Each row of a before or after table is a point. The points were changed in one or more steps. Then noise was added and the rows were shuffled. The steps act on columns, c1 being the first. Write out the steps. A step turns or swaps two columns, mirrors them in a line or flattens them onto one, adds a multiple of one to another, or multiplies or shifts one. Angles are multiples of 10 degrees, from the lower column toward the higher: turns from -170 to 170, lines from 10 to 170 but not 90. Use the fewest steps. Two steps may share a column if one is a turn and the other turns, adds or multiplies; they go together, in the order done. Otherwise the lowest column goes first.
In the rows, zero is written as 128.

Before, 10 rows:
[[ 22 117]
 [148 127]
 [ 40 106]
 [136 112]
 [135  76]
 [110 108]
 [148  96]
 [ 43  93]
 [123 123]
 [136 147]]
After, 10 rows:
[[119 234]
 [ 94 214]
 [129 107]
 [146 120]
 [123 132]
 [107 145]
 [111 119]
 [ 97 109]
 [ 76 121]
 [105 214]]
Steps: turn c1 and c2 by -90 degrees

Before:
[[ 38 122 157  99 101 111]
 [132 124  63 117  95 149]
 [  7 124 135  94 110 142]
 [147 142 141  91 168 160]
 [139 158 150 170 241 158]
 [144 171 127 125 149 110]
 [133  97 132 106 129 122]
 [144 149 122 129 111 155]
 [147 132 120 138  97 156]]
After, 9 rows:
[[144 127 132 124 112 155]
 [130 103 139 146 127 127]
 [ 37 130 125 168  99 112]
 [148 121 141 161 166 161]
 [135 106 183 100  93 153]
 [142 133  83 114 240 160]
 [148 114 128 119  98 157]
 [  6 111 143 157 111 145]
 [145 185 126 128 148 107]]
Steps: add -0.7 times c6 to c2; turn c3 and c4 by 140 degrees

Before, 13 rows:
[[120  59 158 101 119 102 202  68 190 150  71]
 [114 166 163 189 156 173  95 120  66 148 158]
 [157 164 154 153 108  77 155 111  91 200 106]
 [174  90 128 129  96 204 131  52  77 205 170]
 [129 170 110 188 163 215  99 118 142 129 164]
 [182 160 171 154 183 143 157 140 195 126 137]
 [191  92 132 152 138 183 187  98 133  66 136]
 [158  89  84 125  70 100  87  35 144  96 135]
 [183  39 103  92 200 127 159  41  88  99 109]
 [103 163 129  91 154 102 163 125 107 154 141]
 [179 120  68 172  91 155 114  88  88 127  97]
 [153 110 118  67  64 187  68  73 168  92 103]
 [158  37 145 187 122 170 159 150 117 198 149]]
After (13 x 11):
[[152 153 116  67 106 188  64 179 177  81 120]
 [179 177 129 127 132 208 134 194  61 190 128]
 [160  98 154 156 151  73 155 153 114 190 169]
 [116 204 158 100 163 100 199 176 211 139 134]
 [181 144  66 172 133 154 113 166 119 118 170]
 [161 215 145 190 163 174 163  94 108 190 115]
 [183 230 104  91 235 125 162 197 108  91 168]
 [155 188  86 124 111  99  89 211 134  82 110]
 [129  88 111 190 202 211  98 146 114 115  89]
 [194 170 136 152 179 187 186 152 129  53 118]
 [101  92 123  92 198  99 161 140 101 144 132]
 [112  87 163 184 196 174  93 144  63 136 148]
 [180  92 178 153 222 140 156 119 171 120  76]]
Steps: turn c2 and c8 by 170 degrees; shift c5 by 40; mirror c9 and c11 in the line at 160 degrees; shift c10 by -10

Before (10 x 18):
[[110  92 138 132 155  83 173 102 183 121 113 203 187 155  96 171 110 103]
 [195 117 148 156  96  76 142  76 172  89 151 209 155 122  77 171 144 131]
 [ 71  53 211 132 129 155  88 193 157  75  55 193 112 125  86  31  84 170]
 [167 176 218 121 117 184 205 144 184  89 168 109 187 107 153  68 114  80]
 [177  90  90 153  93 207 124 155 183 133 173 101 116 189  38  45 161 102]
 [151  99 131 154 114  92 151 104 138 155 110 112  90 203 118  93 162 162]
 [ 89 103 106 163 197 153 183 171  94 164 158 121  76 166 153 167 143 212]
 [ 72 173 113 162 100  75 202 206 119 142 155 104 141 149  99 140 194  79]
 [153  52 156 119 132 100 115  90 104 159  94 176 155  92  94 118 129 116]
 [121 123 106 129 188  73 191  77 135 136 141  71 183 148 128 169  92 168]]
After, 10 rows:
[[148  95 129 172 114 126 152 101 131 155 109 111  82 204 117  91 157 160]
 [204 117 145 170  97  52 152  90 162 144 155 212 152 120  70 174 143 128]
 [ 75 174 107 181  97 131 202 195 122 191 156 109 143 143  91 138 193  75]
 [183  86  93 159  90 190 126 146 183  60 164 102 114 183  37  43 164 101]
 [153  59 160 116 128 123 108  74 104 166  85 181 159  89  97 121 134 115]
 [ 88  90 104 182 196 179 181 167  99 123 158 115  79 161 151 165 141 212]
 [128 116 107 133 193  95 190  78 137 162 135  62 182 154 126 174  99 158]
 [162 171 223 118 122 126 201 151 184  62 167 109 184 107 156  71 113  72]
 [ 67  48 212 125 127 123  82 210 159  90  57 192 120 119  87  28  82 167]
 [107  94 146 130 157  93 167 103 184 152 116 206 185 149  93 179 109  96]]
Steps: multiply c4 by 1.6; turn c8 and c10 by 20 degrees; turn c6 and c10 by -60 degrees
